Every row gives one point. Each copy is the shape, with its points in the same order, turned, moved and blurred by noise. Is it also mirrored, or only turned?

Shape, 5 rows:
[[-17   1]
 [ 12  34]
 [-30   3]
 [ 79   0]
 [-46   4]]
Copy 1:
[[ -4  -2]
 [  7 -46]
 [  6   8]
 [-60 -81]
 [ 15  20]]
Copy 1 is: only turned
Copy 2:
[[ 10 -23]
 [-18  14]
 [  3 -30]
 [ 54  57]
 [-14 -51]]
Copy 2 is: only turned
Copy 3, 5 rows:
[[ -7   0]
 [  0 -49]
 [ -5   7]
 [-62 -85]
 [ 11  21]]
Copy 3 is: only turned
Copy 4:
[[ -5   0]
 [ 34  18]
 [ -6 -16]
 [ 15  95]
 [ -8 -32]]
Copy 4 is: mirrored

Shape (8 x 4):
[[ 40 -42 -41  28]
 [ 48  25 -39  -9]
 [-55 -10  40 -46]
 [  9 -36  29  36]
 [-35  -8 -54 -10]
 [  6  26 -48  39]
 [ 14  24  26  18]
 [ 38  42   8 -61]]
Copy 1 (8 x 4):
[[-28  37 -75  11]
 [  6  65 -24  34]
 [ 31 -54  14 -17]
 [-54 -19 -29  29]
 [  9  23 -30 -43]
 [-33  64  -6 -20]
 [-31  16  20  27]
 [ 55  29  20  55]]
Copy 1 is: only turned
Copy 2:
[[ 25  23  15 -58]
 [-11  52 -38 -28]
 [-10 -27  27  75]
 [ 63 -16  17   2]
 [-46 -20   2 -17]
 [  0 -17 -48 -46]
 [ 38   4 -37  19]
 [-15  59 -44  46]]
Copy 2 is: only turned

Shape:
[[ -1 -21   1 -22   5   3  18  19]
 [-19  17 -15 -23   5 -18  -3 -22]
 [ -4 -23 -29 -21   7  14  20  20]
 [-23  12  14   5   9   3  -6  18]
 [ -8  -2  17 -20   5  28   9  -2]
 [ 11  21   6  17 -65  23  -5  11]
 [-12 -14 -25 -25   3 -64  26  27]
 [-16  35 -18 -27   9  25  23  10]
 [-20  32  -8 -23 -27  13  27  19]
 [-25   2  10  57   4  26 -74 -11]
 [ 37 -13 -13  79 -21 -23  27  28]
 [ -9 -14   3  11   8   0 -79  28]
 [ 20  60   7 -23 -24  11  -6  -8]]
Copy 1 (13 x 8):
[[ 27 -17 -25 -15   1 -13   9   3]
 [ -7  -9  -5  18   2  21  22 -23]
 [ 22 -13 -42   1  22 -12   4   7]
 [-10 -35  10  -2  -6 -14   4   3]
 [  0 -20 -17  -8 -20  -6  25  23]
 [-11 -43 -31  28 -58  -1 -34   8]
 [ 54 -13  -3   5  26  -4  -2 -53]
 [ -8 -10 -19  37   2 -25  32   9]
 [  6 -35 -22  44 -17 -19  17  -4]
 [-73 -46  14 -27  -6  31 -39  26]
 [ 34  -3  10  10 -16 -10 -95  16]
 [-54 -46  -9 -50   8   0 -32 -22]
 [-29  -3 -16  34 -54 -15  14 -20]]
Copy 1 is: only turned
Copy 2, 13 rows:
[[-28 -27  -5  16 -17 -23  -7 -13]
 [-13 -16   7 -20 -39  -5  40  -3]
 [-45 -32  -4   4 -10 -34   9   5]
 [  0  16   9  13 -18  -7   4   7]
 [-17  -1 -22  10 -10 -22  11 -27]
 [ 24   5 -34 -38 -20 -20 -44  -3]
 [-35 -58  28   9 -62 -14   4  19]
 [  1  -6 -27   7 -22 -46  36  12]
 [  1  -4 -27  -8 -46 -45   3  15]
 [  6  58  29 -30  21  36  -7   0]
 [  6 -49 -10   0  -1  37 -57  54]
 [ -4  22  66 -20  15 -10 -18 -10]
 [ 49 -14 -23 -25 -29 -27  17 -13]]
Copy 2 is: mirrored
Copy 3, 13 rows:
[[ 10  -4  -3  36  -7   7  34 -12]
 [  1  16  -4 -16   5  17  47  21]
 [  2  -1  -9  49 -19  22  45   4]
 [ 15  28 -16  14   5   6   7   0]
 [  4  12   9  24   3  29  19 -24]
 [ 30  -8  22  -8 -39  38 -30  12]
 [ 19 -13 -12  12 -18 -35  69  28]
 [ 27  36  13  26  -6  40  44   7]
 [ 46  18  13  12 -30  37  39   1]
 [-29  33 -42 -12  12  27 -56  16]
 [ -7   0  26  43 -46 -39 -38  52]
 [  0 -14 -59   7  35  20 -22  14]
 [ 42   6  39 -12  19  48   8  23]]
Copy 3 is: mirrored

Shape:
[[-51 -52 -36  53 -29  59  32 -57   2]
 [ -2   9 -37  11  23 -38  14 -13 -52]
 [-59 -24  14  -1   4  54  42 -20   5]
 [-27 -14  26 -15 -41  47  17  32  42]
 [ 21  35  18 -29 -58 -27  12   6 -64]
 [-15  24  58  22 -20  47  -6 -42  -8]
 [ 45  11   7  -5 -45  24  40  35  24]
 [ 28 -39  -2  58 -65 -35 -26  29  11]
 [-10  47 -14  26 -52 -22  63  11   3]
 [ 20  26  -5  38 -14  19 -27  45 -63]
 [-63 -28 -14 -30 -10  41 -22 -16  23]
 [ -2  48 -27 -13   1  35 -23   2  23]]
Copy 1 (12 x 9):
[[  3 -23  58  95 -42  36 -12  31   3]
 [-34  -6 -69  23 -27  12 -18  17 -10]
 [ 21 -20  36  59  -6 -10  22   1  23]
 [ 23  27  70   2   8  -9   2 -12  14]
 [-32  42 -31 -18 -26  25  19 -57 -54]
 [ 20 -24  21   6 -15  62  11 -56  27]
 [ 25  21  31 -30   2  -2 -37 -11 -45]
 [-30  74  31   3 -38  32 -93 -26  -2]
 [ 39  52 -17  22  -1  38  -8  10 -49]
 [-66  14 -11 -10  33  56 -25 -17 -15]
 [-10   8  44  21 -35  -7  29  26  54]
 [  1  -9   6 -52 -10  34   4  32  21]]
Copy 1 is: only turned
Copy 2, 12 rows:
[[ 15 -60  89 -33  20   3   1  28 -13]
 [-43 -11 -10   0  -7  17 -30 -59 -15]
 [ -6  -9  59   2 -15  21 -48  56   9]
 [-14  21  19   5 -31   0   3  93 -13]
 [-50  39   5  25 -74  -4  28 -42  19]
 [ 19  32  50  51   0 -18 -10  19  24]
 [-53  59  12   1 -21  17  36  41 -27]
 [ 17   9   2   6 -33 -18  65  -9 -83]
 [-91  25  39  -6 -29 -33   2   7 -37]
 [-37  -9 -19  77   1  12  40 -17 -17]
 [ 23 -32  -1 -19 -21  -8 -17  57  27]
 [-33  13 -33   6  27 -17   5  39  26]]
Copy 2 is: only turned
Copy 3:
[[ 44  55  35  74  -6  15  78 -34 -26]
 [-16 -27 -21  21 -25 -33  18 -33 -63]
 [ 19 -11  65  35   6  20  55 -29  12]
 [-12  31  48 -18   6  31  44   8  40]
 [-23 -30 -24 -76 -12 -31  72 -26 -35]
 [ 50   6  41 -29  35 -35  55  -1 -16]
 [-25  20 -10 -41   9  43  51  40 -10]
 [-27  74 -20  -9 -55 -41  44  40 -22]
 [-42  14  34 -37  -7  25  60  -5 -71]
 [-45  15 -24 -11  35 -68  57   5 -17]
 [ 24  29  37  13  -2  14  10 -59  39]
 [-11  22   8 -22  53   8  -7 -22  -9]]
Copy 3 is: mirrored

Shape (15 x 12):
[[ 28  31  48 -12 -32 -27 -29  77 -18  60  45   8]
 [  2 -27 -13  36 -15   6 -49  45  51  18   7 -29]
 [-19  25  29 -58  40 -24 -10  48 -33  34  33 -14]
 [-36 -10 -21  35  21  63  35 -24  43 -25   0   3]
 [-20   8  -1 -24  22 -70  29  31 -16   2  42  11]
 [ 19 -10  17  50  31  -7 -13   6  57  28  22 -32]
 [  8  16  19 -19   5 -30  13  30  22  71  10  21]
 [ 38 -18  -8  -1  27  -1  36 -15  -2 -42 -38  -7]
 [  2  43 -27 -46   3 -32   3  34  20  27  14 -10]
 [ 16 -38 -43  23  24  51  13 -25  35  23  28 -41]
 [ -4 -39 -27  35  -8  27  22  61  30  59  44 -27]
 [ 29  54  11  12 -27 -52 -47  44 -33  64  65  13]
 [ 18  13 -22 -40  77 -14  16  34  -1 -16  16  52]
 [-13 -12 -41  34  60  11  19  -9  -4   2 -51  -3]
 [  8  22 -33  26  72  28  63  13  26 -39 -25 -30]]
Copy 1 (15 x 12):
[[-39  61  63 -52 -27 -29   9   2  48  87 -19  13]
 [ -4  28  68  32 -45  -4 -12 -38 -23  50  39  -3]
 [-42  14  24 -32  35  37  34 -14  65  76   3  14]
 [ 39  25  15  46  -5  24  -6 -13  -4 -42  79  33]
 [-56  47  15  17  19  55   0  25  55  55  -6  21]
 [ 30  57  10  20 -31  26  10 -38 -23  51  24 -15]
 [-16  38  46 -44 -17  41   4  12   7  41 -18   7]
 [-10  23  -6  56  26   5  33  30 -15  -9  11 -17]
 [  0  -5  58  -6  14  39   0  20  25  64  -4  -5]
 [ 42  27  41  55 -32  40  22 -52  16 -18  36 -30]
 [-11  47  82   7 -79  32  21 -16  24  28  61  -4]
 [-40  58  46 -30 -31 -20 -45  -5  65  88 -32 -22]
 [-23  48  37  -1  86  42   6  30  19  24  37 -21]
 [-21   2 -18  25   1  46  -4   4 -26 -21  47 -36]
 [ 31   5 -12  50  18  40  39  43  -4   8  84 -29]]
Copy 1 is: mirrored
Copy 2, 15 rows:
[[ -5  -4   2 -33 -82  60  -3  50 -49  -4  71  34]
 [ -6  20 -22  26  15  23  18  44  24   5  25  52]
 [-30 -46 -19 -31 -55  60 -20  -9 -35 -36  19   3]
 [-38 -11   2  44  14 -42  -5 -24  33  56 -10 -16]
 [ -5 -15  21   3 -20  71 -41 -34 -15 -32  38 -24]
 [ -7 -21  -9  24   6 -12 -23  40  44  -8  66  32]
 [-29 -18 -12  -7 -13  35 -30  19 -50   3  75   4]
 [ 17 -21  26 -16  33 -21 -51  10   4  17 -25 -28]
 [  2 -33 -24  28 -11  60 -39   9 -54  -1  24   8]
 [-12 -64  -7  37  38 -12  26  21  48  40  22   0]
 [-45 -14  10  35  -4  43  42  45  31  31  57  -8]
 [ 28 -23  29   7 -74  52  10  25 -58 -28  79  54]
 [-33 -53  38 -19   8  49 -72 -30 -19  20   1  23]
 [-44 -25  34  28  54 -31 -22   2  -2 -20 -15  -5]
 [-35 -48  29  50  18 -17 -70  20  32  10 -32 -25]]
Copy 2 is: only turned
Copy 3, 15 rows:
[[ 52 -52 -40  29  49  35 -57  -8  29 -60 -41   4]
 [  4  30   6   2  36 -10  10 -59   2 -10 -70  -1]
 [ 12 -24 -27  11  63 -24 -36  72   1 -58 -16  10]
 [-79  -3   2  -5 -28 -16  33  -3 -22  53 -21   5]
 [-28  12 -39  50  46  24 -22  50  17 -52  12 -12]
 [-44  15  24  -1  52  13  -3 -23  24  -1 -67  13]
 [-17 -26 -28  42  22   1 -42  13  54 -46 -47  -7]
 [-46 -15  34   2  25  -6  62  -4  37 -15  44 -16]
 [-10 -12 -20  24  36 -50 -51  -4  21 -36   8 -33]
 [-52   1   2  -4  33 -34  23 -31  22  63 -34  50]
 [ -6 -15 -38  71  48 -18   8 -26   1  15 -74  35]
 [ 61 -10 -41  20  67  53 -80 -11  42 -20 -25  -8]
 [-44 -18 -40  -6  56 -11  11  53  39 -19   1 -62]
 [-31  18  40  15  13 -23  42  36  22  45 -18 -24]
 [-85 -27  47  31  41 -22  41  16 -13  32  11 -49]]
Copy 3 is: only turned
Copy 4, 15 rows:
[[ 75 -14 -13  -8  18  85  24   8 -20 -17  30 -75]
 [ 41 -19  15 -26  26 -16 -60 -27  -8 -57   2 -25]
 [ 63  44 -20   8  25  42  53  17 -33  -7 -30 -30]
 [ -1  14  38 -51 -22 -58 -31  19  39   7 -22  23]
 [  1  26 -11 -29  52  64  35  28 -15  -3 -22   8]
 [ 31 -25 -35 -50  27 -33 -15   9  25 -48  -2 -20]
 [ 29 -38 -13 -17  34  22  20  39 -25   9 -16 -42]
 [-15 -11  16   8 -23 -29  37  -3   1 -30   0  56]
 [ 34 -18  15  12  50  41  25   4  -3   1 -52 -13]
 [  9 -11 -24 -29 -37 -43 -47  -6  16 -27 -57   2]
 [ 49 -19 -10 -50 -14  31 -74  27 -18 -34 -30 -14]
 [ 66 -18 -41 -22  41  88  17 -40  -2  13  12 -66]
 [ 25   0  30 -48   4  23  83  -7 -31   6 -47  26]
 [ 24 -10   1 -19   8 -61  -3  -5 -25  20 -16  68]
 [ 36 -13  25 -29  -3 -43  12  21  38 -19 -36  95]]
Copy 4 is: mirrored

Shape (18 x 12):
[[ 18  15  17  31 -26 -41 -33  46 -20   5 -24 -72]
 [ -8  -9 -21   7  58 -45 -23  -9 -18 -24  14  13]
 [ 29  76   1   9 -17 -20  21  21  -6 -52 -34 -13]
 [  3  11 -38  35 -47 -13  12   6 -33  -1  -2   7]
 [ 35  24  24 -23   7  14 -17  15  17  30  22  -8]
 [ 42  -4  -6 -10 -16  -4   7  12 -50  -5 -43   9]
 [-17 -34 -60 -47  61 -41  20  30  69   4  11 -35]
 [  1  20  -9  62  61  17   0  11  14  67 -58  -4]
 [ 18 -42  12  -7  29 -34   9 -23   5   2 -30   7]
 [ 32 -25  -3   3   4  10  51 -40 -14 -69 -63 -28]
 [ 22  52 -47  -8  36 -52   0  59   5  14   7  27]
 [ 32  38  -2  46 -10 -14  11  22 -93  34 -14  57]
 [  0  25 -43 -13  -4  -7 -11  22  13 -81   0  -2]
 [-50  60  33  35 -42  -7 -38  17  65  13 -13  44]
 [-17 -26  -5  50  -9   9  43 -55  54 -22  -3  39]
 [ 68 -57 -18  24  -8 -20 -30 -21 -21 -23  -4   2]
 [-18  28 -50 -26 -10 -37  30   1 -38  -6  29 -10]
 [ 21 -32  27  25  -9 -14   5  71 -26  36  -5 -17]]
Copy 1, 18 rows:
[[ -8  33  29  -3   4 -40  67  57 -20 -32   6  50]
 [ -1  19 -12 -47  40  12 -24  23  17 -32  -7   5]
 [-28  22 -23   9  -9   4  27  47 -65  -2 -65  23]
 [-43 -15   8  27  36  15  20  28   2  14   0  17]
 [ 33  16   7   8 -10 -53  18 -28   3 -16 -40 -18]
 [-33   4  22 -30 -30  14  38  14 -11  22 -12  18]
 [ 63  37  36   2  26 -20 -81  41 -21   9  17 -47]
 [ 38 -86   0 -22 -22 -38 -12  16 -36 -16  17  18]
 [ 24   7  33 -47   9  29 -28 -10 -24 -23  -2  21]
 [ 19  -5  44 -41 -17  70   1  38 -37  27 -65  47]
 [-44  14 -35 -19  10 -39 -24  30 -32 -24   6 -44]
 [-87 -54 -22 -20 -12  10  59  -8   5 -23   7   1]
 [ -4  52 -26 -19  39   8 -16  50 -13  37 -53   2]
 [ 35  -4 -65  40  61 -25  42 -27 -53  -9  14  31]
 [ 33 -44  15  23  75  59 -29 -21 -26  11 -45  14]
 [-18   8  55 -60  24 -10  -4  -3  33  11 -35  53]
 [-35  28  -9  22   3  32 -17  39  16 -13  -7 -20]
 [  5  -5  59 -24  16 -44  61  23 -10 -22  20 -13]]
Copy 1 is: only turned
Copy 2 (18 x 12):
[[-29   8  35   4 -10 -28  12  28  -5  39 -64 -59]
 [  9 -27 -38 -17  28  28  44  31  -9 -15 -48   6]
 [ 32 -20  41  56  -8 -19  56  24  26   5 -28 -17]
 [-14 -22   6  45  33 -19  11  44 -14 -23   3 -46]
 [-14  -8  -3  12 -38 -21  -7  -8  -9 -10 -39  41]
 [ -9  -6 -31  57  37 -46  19   3  21  21 -11 -14]
 [ 76 -32 -14 -70  17  16 -33  13 -41  33   1  28]
 [ 21  79 -33   2  -4 -40  47   2 -68 -27 -25  -2]
 [ 14  18 -27   0  58  -9   1  18   5  11 -44  32]
 [ 59  -9  12  34  95 -33  26 -28  39   4 -31  -4]
 [ 34 -35 -29  15 -49   5  34  63 -31  22   3   9]
 [-56  -4 -56  90   9 -42  72  54 -28  -7  -8  -5]
 [ 48 -67   9  -3   2  -2  28  13  52 -19  -8 -29]
 [-20  48  43   1 -53  13  26  55  28 -77   9  12]
 [ 36  17  19  11  76  -4  -3  26   3 -93  -7  39]
 [  4 -27 -54  27  56 -35 -24  29  21 -13 -77 -25]
 [-12 -63   5  30  25  33  14  14 -26  19  22  -7]
 [-35   6   1  -7   1 -81  -2  45 -28  33 -30   4]]
Copy 2 is: mirrored

Shape:
[[ 44  14 -25  -2  77 -15 -13   8 -19   0  53 -17]
 [-26  20  -1   1  -7   0 -19   1  31 -57 -54  53]
 [-44  15  19  26 -23 -33   9  25  20  27 -33  16]
 [-11  50 -26 -24 -30  20 -16  30  18 -47  -2  -4]
 [ 38 -17 -24  64  -8  -4  16  20 -38   5  32  -9]
 [  4   9   8 -26  31 -14 -11 -35 -60  -4  61  11]
 [ -7   3 -11 -15 -26  18 -15 -17  61 -36  16  16]
 [ -6  19  21 -39 -20  32 -33  16   2 -23 -30  31]
 [ 66  25 -30  -1   7 -48  32 -13 -35   9  40  -6]
 [ 16 -45 -59 -10 -13   6  57  40  13  -2  -9 -12]
 [  2  22  56 -34   1  10  -4   7  25 -77  -5   7]
 [ -8  15   9   6 -39   5   8  55  46  -3 -19  81]
 [ 11 -25 -43  34  -2 -42  49  60 -17  27  58 -14]
 [ 58  -9  -4   9  12 -34 -16   6 -21  37  36 -27]
 [-16  42  18  -8  -2  53  23  -3  34 -17 -19  20]]
Copy 1 (15 x 12):
[[ -5 -19 -19 -31  17  24   9 -17  50 -56 -39  41]
 [ 25   4 -74  34   1  -1 -38 -15 -11  16  61 -34]
 [ 14   6 -30  62 -12  -6  20  37  -4  11 -10 -51]
 [  9 -10 -44  17  43  41 -16  30   5  23  40  24]
 [-43  33 -11 -30 -45   1  23  17   5 -15 -33  19]
 [ 11 -29  -7 -66  32  24  50  -9  19 -50  -1 -23]
 [ 31   4 -35 -14  48  -3 -19 -22  -8  55  19   1]
 [ 23 -12 -19  14  21  26 -25   8  38  24  64 -35]
 [-36 -59 -18 -46  -7 -31  32  16  21 -22 -31  32]
 [ 17  -7  28  -9 -26  -5 -46  34 -35   6 -24  41]
 [-10 -18 -43  -8  65  13 -59 -12  15  18  35 -45]
 [ 42  -8 -54  23 -41  21 -34  24   6  64   5 -39]
 [ -3   2 -15 -26 -27   8  10  60 -19 -15 -77  21]
 [-19   3   5 -31   1 -23  37  11  50 -22 -38  21]
 [  2 -24 -15  30  19  40 -12 -28  -7  42  29 -30]]
Copy 1 is: only turned
Copy 2:
[[-25  10 -51  16 -67  -3  41  31  24  54 -54  23]
 [-14   5  37  63   0   9   6  33  46  22  76 -22]
 [ 62 -23   0  27  -2 -14  35  15   7   0  66   0]
 [-10  20 -27  72 -30  36   3  -4  52 -13  43 -15]
 [  2 -19 -41  48 -67 -53  28   3 -33  17 -19 -28]
 [-26  -3 -17   9  -3   0  47  29  32   9 -76 -22]
 [-23  22 -20  27   6   2 -44   2  32   0  44 -10]
 [  8  56  19  50  -9  13  17  20  43  -7  34 -37]
 [-22  -9 -59  40 -44  -2  38  62 -32  -7 -42  15]
 [-22  28 -21  68 -38 -59  21 -16 -22 -27  32  45]
 [-43  36   5   7  -3  43  29   7  21  19  56 -38]
 [ 23  32 -21  49  -7 -43  14  44  36 -11  95 -32]
 [  8 -30 -71  24 -73 -71  49  -5 -11 -21   1  24]
 [ 19   9 -33   4 -67  -9  22  35 -25   4 -48   5]
 [  3  41 -25  61  31  13  20   0  21  35  48 -22]]
Copy 2 is: only turned
Copy 3:
[[ 23   4  18 -26   4  19 -50 -38 -26 -35  55  22]
 [  3  12 -29  14  34  -8 -19  61 -45  76 -14 -19]
 [-17   7 -20 -39  11  14  -9  23  -4  30 -81 -23]
 [-54   9  25  16   5 -13 -45  41 -15  40  14 -21]
 [ 42   9  17 -23 -25  17 -39 -29  57  19  -1 -10]
 [ 20  35  26 -63  25 -15  -2  16  -4 -26  57  20]
 [  4  17  23  27 -23 -32  -3  44 -51  29  -5 -29]
 [-17 -13  13   4  59 -35  -4  44 -22  39   1 -24]
 [ 11  50 -18 -44 -13 -12 -43 -41  16 -22  42 -32]
 [  4 -14 -26  46 -34  20 -26  22  43 -25  -5 -47]
 [-20 -26   3 -28  16 -16  12  47 -55  62  49 -37]
 [ 16   4  10   2  37   3 -42  50 -25  45 -61 -80]
 [ 28  -5   4 -36 -54  41 -61   1  50 -45 -18 -30]
 [ 25 -10   4 -41 -10 -33 -29 -55  15 -27   4  -2]
 [-38  18  26  20  33  26  21  25 -32  38  -9 -46]]
Copy 3 is: mirrored
